Each point is reached from the start by the listed moves, each made once or not at all, plus a little noise. Is the number of moves made odd or even? Then give how often each move was made.

Moves:
(1): [-0.75 -0.13]
(2): [ 0.07 -0.48]
Start: [0.49 0.04]
Points:
[-0.10 -0.48] -> even (1, 1)
[ 0.48 -0.06] -> even (0, 0)

Moves:
(1): [-0.24 -0.05  0.04  0.24 -0.07 -0.13 -0.23  0.13 -0.06]
(2): [-0.22 -0.10  0.22  0.18  0.35 -0.03  0.13  0.13 -0.12]
(3): [ 0.30 -0.23 -0.09 -0.27  0.03  0.28  0.12  0.10 -0.11]
(4): [ 0.29 -0.35 -0.06  0.28  0.05 -0.06  0.21 -0.05 -0.02]
(5): [-0.19  0.21 -0.48  0.38  0.24  0.25 -0.44 -0.39  0.00]
(6): [ 0.04  0.04 -0.14 -0.33  0.20 -0.08 -0.19 -0.20  0.24]
(7): [-0.43 -0.01 -0.11  0.13 -0.08  0.28  0.03 -0.23  0.56]
(8): [-0.33 -0.13 -0.24  0.31 -0.18 -0.82 -0.03  0.58 -0.13]
(9): [ 0.17  0.04 -0.01  0.19  0.04  0.03 -0.01  0.13  0.27]
Start: [ 0.36 -0.26  0.21  0.13  0.13 -0.16  0.06  0.07  0.21]
Points:
[-0.05 -0.80 -0.73  1.40  0.16 -0.37 -0.27  0.33  0.73] -> odd (1, 0, 1, 1, 1, 0, 1, 1, 1)
[-0.05 -0.10 -0.06  0.71  0.72  0.02 -0.26 -0.19  0.09] -> even (0, 1, 0, 0, 1, 0, 0, 0, 0)
[-0.06 -0.72 -0.85  1.05  0.34 -0.40 -0.50  0.13  1.00] -> even (1, 0, 1, 1, 1, 1, 1, 1, 1)
[ 0.58 -0.98 -0.10  0.49  0.62 -0.81  0.28  0.75  0.34] -> even (0, 1, 1, 1, 0, 1, 0, 1, 1)
[ 0.11 -0.72  0.08  0.37  0.29 -0.74  0.24  0.89 -0.13] -> odd (0, 1, 1, 0, 0, 0, 0, 1, 0)
[ 0.31 -0.38 -0.60  0.75  0.26 -0.47 -0.32  0.45  0.23] -> even (0, 0, 1, 0, 1, 0, 0, 1, 1)
[ 0.21 -0.50  0.11  0.04  0.69  0.32  0.13  0.01  1.06] -> odd (0, 1, 1, 0, 0, 1, 1, 0, 1)
